Rows are points. Two turns around zero, p and q, are shown by what they do to some points. Write where each new point lands after one turn and then the other. Backwards means that the second turn is done in reverse. Each puzzle has new turns, and all numbers are rounded.
In the rows, zero is written as 128.

Turn p:
[160 114] => [135  94]
[ 93 160] => [134 175]
[132 110] => [116 114]
Turn q:
[152 160] => [166 142]
[109 102] => [ 98 116]
[167 114] => [153  95]
[116 152] => [131 155]
[ 96 112] => [ 92 132]
Where do these land?
p, then q: [126 125] => [125 130]
q, then p: [155 116] => [117 100]
p, then q: [152  86] => [ 87 102]
p, then q: [115 155] => [154 142]
q, then p: [ 92 158] => [156 165]

Turn p:
[ 78 140 114] => [ 89 110 160]
[149 140  98] => [109 145  99]
[148  92 135] => [158 109 105]
[137 140 164] => [155 148 147]
Turn q:
[ 74 156 149] => [ 84 101 166]
[174 134 112] => [167 158 125]
[128 110 112] => [123 138 107]
[136 112 139] => [139 116 115]
Where do these land?
p, then q: [ 84 118 112] => [106  93 103]
q, then p: [158 153 160] => [174 141 113]
q, then p: [ 95 128 114] => [110 112 155]
q, then p: [130  79 125] => [ 94 113  96]
p, then q: [135 133 112] => [113 138 131]
q, then p backwards: [166 156 146] => [129 122 178]

Turn p:
[131  80 134 147] => [149  84 143 139]
[155 124  99 115] => [164 149 130 127]
[147 127 128  59] => [154 149 120  65]
[119 144 157 143] => [ 93 124 140 130]
[113 144 149 162] => [ 90 120 137 151]
[103 150 100 141] => [118 143  97 155]
Turn q:
[113 143 167 118] => [ 91 113 140 110]
[142 154  71 120] => [176 149 100 103]
[115 113 116 144] => [126 140 114 150]
[131  99 104 107] => [154 106 109 147]
[139 131 183 152] => [ 92 133 177 132]
Where do these land?
p, then q backwards: [113 139 136 147] => [110 115 143 135]
q, then p backwards: [166 130  99 124] => [159 105 103 114]
q, then p: [124 145 134 105] => [143 121 115 107]
p, then q: [121 139 191 116] => [ 90  83 100 127]
q, then p: [116  87  80 148] => [142 154 145 186]

Turn p:
[138 154 114  49] => [165 195 164 132]
[120 107 152 159] => [103  92 127 117]
[168 127 120 171] => [132  89 112 169]
[120 145 113 131] => [128 143 109 133]
[ 90 102 140 118] => [119 126 133  81]
[119 119 116 111] => [144 138 129 112]
[140 142 142 157] => [105 113 121 152]
Turn q:
[138 129  90 133] => [110 117  95 135]
[135 153 124 177] => [127 173 103 150]
[101  83 148 153] => [ 95 140 175 147]
[122 143 129  82] => [147 104 128  90]
[145 133 149  95] => [162 107 138 119]
Where do these land?
p, then q: [165 120 145 139] => [119 140 155 158]
q, then p backwards: [127  78 124 138] => [152 138 169 144]
q, then p backwards: [134 139 137 131] => [131 130 116 119]
p, then q: [ 89 118  72  88] => [171  91  75 112]
p, then q: [133 137 128 151] => [104 134 126 133]
p, then q backwards: [121 175 162 122] => [100 106 123 175]

Turn p:
[105 140 112 149 139 105] => [107 125 102 128 154 114]
[158 142 144 130 148 121] => [136 115 157 145 148 126]
[144 104 164 154 104 164] => [136 138 135 156 104 184]
[ 78 151 114  80 125  91] => [104 117 108 109 106  57]
[124  86 130  96 160 153] => [109 132 166  84 109 145]
[163 146 131 142 121 171] => [160 162 149 151 136 149]
[125 127 102 145  99  91] => [144 107  80 124 139 121]
Turn q:
[139 135 113 126 160 119] => [146 124 107 141 142 146]
[109 167 121 138 139 125] => [152 157 125 144 109 139]
[126  93 170 130 119 153] => [ 87 115 167 113 138 137]
[131 153  96 164 138  91] => [175 130 117 169 126 110]
[142  99 164  83 100 119] => [ 99 129 137  74 160 109]
[150 125 144 130 102 195] => [107  93 155  92  87 150]
[ 98 125  88 125 137  94] => [128 149  89 163 133 104]
Where do these land?
p, then q: [ 86 139 124 104 122  83] => [115 144 100 150 149  78]
q, then p: [156 121 122 122 110 127] => [133 106 134 104 118 128]
q, then p backwards: [161  91 133 131 157 167] => [138  83 152 154 148  95]
q, then p backwards: [144 139 165 114 150 165] => [145  77 128 137 147 150]
p, then q backwards: [ 80 147 155 140 110  73] => [115  76  66 133 118 132]
p, then q: [114 119  84 139  97 140] => [150 121  82 113 105 129]
q, then p: [155 139 113 145 150 141] => [148 135 135 117 127 165]

Turn p:
[113 148 114 138 168 132 145 109] => [131 140 146 138 144 158 139  91]
[144  81 163  99 112  87  92 161] => [110 126 142 125 138  89 112 208]
[128 184 153 113 138 110 122 169] => [ 98 129 105 117 150 154 180 155]
[ 89 146 132 127 128 155 148 111] => [115 125 135 138 108 127 155  85]
[139 129 114  87 120 119  93 153] => [102 104 133  92 130 136 116 163]
[136 120 111 131 130 142 176 108] => [174 127 141 124 120 125 136  98]
[109  99  95 184 102 113 152  84] => [156 162 118 133 134  85  88  70]
[168 116 153 107 109 118  89 119] => [123 141 124 119  99 131 104 184]
[138 152 138 124 129 146 118 171] => [116  97 101 131 134 147 149 148]
[116 104 106 169 146 158 145  96] => [154 128 137 163 125 129 100  76]
Turn q:
[136 105 110 116  94 110 147 143] => [157 104 103 115 108 141 147 134]
[136 118 126 137  96 110  97 114] => [129 103 119 110 124  94 139 109]
[ 84 165  89 152 156 108 153 104] => [ 68 156  96 134 138 168 139 105]
[153 162 145 138 106 105  98  94] => [122 141 118  96 126  82 109  91]
[123 103 107 105 156 162  87  96] => [112  99 138 134 194 114 119 148]
[ 94 126 109 102  96 134 116 102] => [107  82 120  97 139 144 117 121]
[160  91 122  95 105 136 128 155] => [179 100 124 119 124 122 134 164]
[117 102 153  94 152 107 163 175] => [168 147 163 123 118 174 160 151]
[117 141 117 137 160 161 164 132] => [113 148 124 166 133 163 108 143]
[149 131 162 172 134 152 138 126] => [136 145 142 173 110 106 106 109]
[141 163 167 162 151 122 117 168] => [118 182 160 141  92  99 131 134]
Where do these land?
p, then q: [120 116 114 144 145 168 132 137] => [135 106 127 160 145 109 134 108]
p, then q: [116 114 148 106 165 103 127 113] => [125 157 168 133 104 132 115 116]
q, then p: [132 111 100 131 129 147 155 171] => [149  89  88 134 143 115 125 124]
p, then q: [191 140 158 103 103 132  91 106] => [124 101 120 105  73 114 113 186]
p, then q: [148  92  82 164 111 142 126 155] => [138 119 115 130 176  83 166 142]
p, then q: [ 78 121 102 115 130 132 146 147] => [143 126 146 127 161 153 144  89]
p, then q: [131 164 189 140 106 101 102 120] => [ 82 141  99 118  78 159 127 148]
q, then p: [116 140  88 133 158 126 152 138] => [124  96 112 132 141 142 141  87]
q, then p: [140 135 128  94 142 120  84  94] => [111 139 178 123 151 153 140 150]
p, then q: [107 147 171 150  90 110 164 100] => [118 158  73 101 100 148 119  96]

Turn p:
[160 122 103  85 150 153 118 101 143] => [146 146 165 102 125 174 148 110 139]
[136 114 110  89 152 111 134  77 133] => [151 154 156 140 114 157 137  81 119]
[116 172 146 153 112  99 110 165 118] => [ 99 110  69 116 144 107 120 134 108]
[131 130 143 188  97 111 125 141 121] => [119 110  96 142 113 110 103 171 103]
[138 114 172 134 125 120 142 112 183] => [157 144  97 163 104 141 159 147 150]
[100 146 149 178  95 145  92 141 109] => [ 92 117  92 112 110 103  82 160 141]
[103 145 130 110 164 151 147 149  79] => [ 83 139 160 115 153  88 142 107 132]
[113 114  87  92 127 138 145  97 144] => [144 129 166 148 140 162 116  95 148]
[142  92 105 119 158 133 122  96 128] => [160 159 169 123 116 140 122 119 121]
[119 142  81 101 179 143 151 160 127] => [122 145 166 115 200 128 144 112 127]
[127 107 170 138  92 103 114 171 136] => [153  89  82 127 114  90 136 147 135]
[150 137 140 152  84 130 137 127 115] => [109  92 119 136 102 135 125 155 114]
Turn q:
[173 109 127 123 147 153 120 119  73] => [148 106 163 100 144 111 182 142 136]
[105 143  80 113  95 123 137 139 153] => [112 154  75 122 104 130 112 149 140]
[145 134 112 159 107 110 127 111 151] => [139 151  98 158 134 139 146 114 131]
[ 72 197 156 128 104 113 160 164 151] => [124 161 101 110 123 152  48 122  72]
[131  98 137 113 147 117 125  98  84] => [126  99 166 142 118 113 159 153 115]
[157 107 149 110 126 148 107 105 129] => [117 128 163 123 116 128 161 105 145]
[137 141 129 137 169 122  91 118 140] => [118 109 125 140 149  92 133  92 127]
[131 109  81 124 132 141 179 114 156] => [126 170 121 148 136 118 121 172 173]
[106 139 161 119 107 100 140 193 138] => [160 116 118 110  98 157  67 116 111]
[123 103 148 153 146 153  94 120 105] => [110  84 150 127 157 142 150 116 131]
Where do these land?
p, then q: [157  94 138 106 150 178 123  91  59] => [121 153 169 120  70 177 109 106  76]
q, then p backwards: [120 157 158  95 130 142 104 116 130] => [130 142 126 116 142 126 116 114  74]
q, then p backwards: [121 114 152 102 111 122  81 105 119] => [150 142 149 100 108 128 144 104  89]
p, then q: [103 137 138 134 108 113 146 151 127] => [132 106 111 162 137 124 126 140 140]
q, then p: [154 125 135 137 110 154 114 145 133] => [129 138 146 136 124 158 149 120 148]
p, then q: [108 154 111 181 120 109 151 125 160] => [128  89  88 114 181 121 127 128 133]
p, then q: [110 159 108 103 103 120  91 137 131] => [ 82 122 132 135 117 100 147 134 159]
p, then q: [175 108 113 121 137 104 171 126 132] => [169 128 168 116 158 149 143 147 118]
p, then q: [102  90  93 176 165 142 198 138 167] => [183 100 126 129 201 123  94  73 108]
q, then p: [131 141 135 125 146  96 102 146 123] => [151 121 142 129 100 130 113 118 101]
